Each wall is flat, endless, passes through zero and stands at right angles to its row. A trip goes straight from one point to another. Which walls does it cross, in order?

Walls:
(1): [-26  -1]
(2): [ -6 -45]
(3): [41  9]
(4): [30  3]
Trips:
[20 66] to [19  9] -> none
[-16  -3] to [-68  17] -> 2
[-2 -9] to [-33  14] -> 2

Walls:
(1): [-48 -14   6  -6  25  29 -35  -7  19 -29   5]
(2): [  3  20   1 -22  14 -46  20  11 -13 -35  22]
(3): [ 53  -2  -2  -9  14  22 -34 -23   6  -3  -3]
(4): [-75 -24  21 -32 -19 -32   8  -2   7  11 -28]
Trips:
[ 22 -10  16  -2  37  28  16  -9  32  -3 -32] to [-25 -31  -1   1   2  20 -25  -4  23 -44 -17] -> 4
[ 30 -43 -11 -20 -23 -10 -16  18  37  29  23] to [ 71  -9  21  -6 -41  31   7  35  -1  24 -17] -> none
[-27   8 -32  26  39  32 -16  34 -46 -42 -19] to [  3  22 -15  19 -10  -2 -28 -16 -19  23 -37] -> 2, 3, 1
[ -9  -2 -36 -22   7  22  13 -53 -79  29 -49] to [ 13   1  16 -23  20  63 -24  46  22   2   6] -> 4, 1
[ -7 -50  32 -38  37 -22 -35  38  17  -6 -56] to [  6   8 -26  49  32   4   5  -1  -1   7 -47] -> 4, 1
[  0  -4  -9 -19   5 -31  35  29   8  -6  44] to [ -1  -7  44   9  -3 -49 -33   5 -55 -31  -4] -> none
[ -6 -21  56  44  52  26  -9 -44  -7   1 -19] to [  7 -12   9 -27 -11  23 -11 -11 -14  -7   7] -> none

Walls:
(1): [-39  27  20 -20   4  13  20 -10  29 -17  58  22  25 -20 -16  19  14  -5
 -47 -47   1 -33 -10 -37  31  -1  20  14  13  27   7  18  -4  10  14   9
  17  31 -36  -5  -5  -3 -18  20   4   1   2 -23]
(2): [ -9  -5  13   9  11 -14  45  12 -18  -1 -22   5 -20  23 -14 -25 -41   3
   4 -20  23  19  35   1  15   9  14 -14   7   7 -45  29  13  -2  -2 -27
 -12  42 -16 -18  17  34  18  11  23  21  40  24]
(3): [ 33  -7  71   1 -23  20  10  54  15   8   0  20 -50 -45 -16  44  36   3
 -29  36  21  -6  16 -44 -19  37  13  -2  27   6 -14  -9 -71  10  -5 -23
 -11  -9 -10 -23   1 -16 -23  55 -13 -24  20  21]
(4): [ 16  22 -38  20  -6 -10  -7  32  34 -25  24   8 -29 -18 -22 -19 -31  19
 -33  -3  12  41  -2  38   3 -13 -28  21  50  46  33  -9   7  16 -29  -1
  18  -5 -44  68  14  35  -5 -29   5   3  15  18]
(5): [  4  37 -29 -44   5 -26   7  45 -35  11 -34 -37 -18   1 -42 -14  -1 -35
 -33  19 -29  -5   9  25  18   9 -20  31 -56  -5 -32 -46  -4  -2 -13 -17
  71  -9  14 -37  15 -54 -14   7 -55   2 -22  14]
(6): [ -4 -10  11  26 -11 -22   6  30  31  30 -43 -22 -41 -33  -9  47   3 -25
 -50 -14   7 -11 -13  21  37   9  38   7  -1 -44  -6   4 -25   8 -40 -26
  25  -9 -73  18   6   2 -46  -4  -4 -14  -5   1]
(7): [-21 -15  -2  35  19  18 -23  47   5 -32  -3 -28  -7  12 -44  36 -17  30
 -22   1  -3 -63  13  32  -7 -28  24  44  11  -2  13 -31 -15  41 -34  16
 -29  60  16  20 -45  -7   5 -12  50  41  -1  25]
(8): [ 14 -59  51 -42   4 -45  30  11  -7  -3   0  17  12  -8 -12  -2  23  13
 -43  64  53 -55 -45  20 -46  46 -27  18  22 -13  36 -42 -27  11 -13  26
  -2  -6 -12  19   8 -25  17  -3 -16 -18  28  15]
(9): [  2   6   7 -16  -9  15  -3   9  52  10  32  -5 -46 -13   4   9  43   5
 -20 -40 -42  26 -25  21 -11  -1 -20  44 -42  -5 -15  13  -9  13  -8  12
   8  38  -6 -52  12   8  -8 -25   2 -14  39 -29]
Trips:
[-48 -32  26  38  -5  -6 -20  -2 -13 -19  35   8  41  31  19  49  21 -57
  32 -16  41  32  21 -46  -6  31  -1 -20 -46 -13 -27   3 -29  30  10 -49
 -23  -9  37 -13  -1 -16  21 -24  -1  37   6  14] to [ 60  17 -37   8  17  81 -34  -6 -16  25  26   1  11 -37   0   0  50  39
  30 -36 -22 -18  26  -8 -13  50  25   1  38 -33 -44 -35 -31 -31 -15 -19
   5 -33  21 -19  11 -56   5 -10  58 -13  53  49] -> 7, 2, 9
[ 22  17 -38  11 -13  28  11  23   0  17  26 -17  26  -1 -17  -4  15 -44
  28   6  -5   1 -40  10  24 -11  50 -11 -16 -17 -53   5  55   4  -7 -27
   7   8  -3 -29  11  -8  12 -46  -6 -21   9 -28] to [ -7 -15  24   0  10  15 -16  41  42  29  -6 -29 -28 -13 -30 -27 -40 -26
  27 -18 -10   6  23  -9 -49  34  -5 -40   6   3   6   2 -41  13  -5  21
   9  18 -26 -26  14   9 -16  17  11 -13 -38  -2] -> 3, 7, 4
[  4  30  29  24  43  29 -15 -42 -60  67 -28  18  26  13 -23  -6 -14 -26
  21 -31 -22  -6  -4  54  17   3  -9   5  16   0  39 -10 -38   6 -57 -10
  52  -2 -43   6  27 -21  -7 -27 -30  54  18  30] to [-21   9  14  12   9 -29  34  14  24 -45 -18  -6  30 -48  28  -6 -18 -21
  14 -21 -20 -11  39 -19  34   8  -3  15 -22  13  10  27  32 -16  35  54
   4  -1 -34  -5 -17  24  12  32  -6 -26  -6  33] -> 7, 1, 5, 4
[-27  -4  34 -57 -40  -9  11  13  -8  48 -21  -4   3  11  19 -56  30  27
 -24 -15  -1 -18 -12   2 -55  40 -10  35   3 -34  21   7 -19 -11 -34  15
  -4   9   5  23 -18 -20   2 -34  29  -5  18   2] to [ 27 -22  18  -9  36   6 -29 -36  33  45 -11  -3  14  17 -13   6 -63   8
  -8  -6 -37   8 -48  51 -11  17  48 -16 -49  12  15  22 -41   0  -7 -34
 -12 -10  -7  16 -37 -20  48 -19  30  16  10  24] -> 5, 3, 2
[-56  15   1   0   6  23  12  44  -1  23  46  46 -17 -37   3 -19 -13 -55
 -36   3  -9   0  38  27 -25  31  33 -19  16  34  18  64  -9 -32  37  19
 -39  62   7 -52  14  14 -55  23   9  51  49 -15] to [-45   6 -28 -20  38 -18  16 -14  15 -10 -10 -20 -16 -14  -1  43  -2 -16
 -22  37  -9   1  17 -26  29 -31 -30  44  21  28   2  20 -21   9  17 -13
 -36  24 -16  34 -12   3 -29 -32   2 -10  53  10] -> 4, 6, 8
[-11  -3 -19  15  -1  -6  13   1  16 -13 -38 -12 -22  -8   9  11 -26 -40
 -13 -22  16  13  -9  33 -18  11  -5  12  18  31   1 -17 -17   2 -31  27
  -2  -6  13  25   6  47  13 -13  33 -64 -14  69] to [ -4 -13  22 -12 -21   1 -51 -21  -9   3  28  25 -20 -38 -20 -20   4  45
  25 -42  25 -25 -12 -34 -11 -20  23 -57   2   5  13  -2 -16  38  15 -61
  28  17  10   2  35  36  61 -50  19  -7   2  25] -> 3, 6, 8, 1, 7
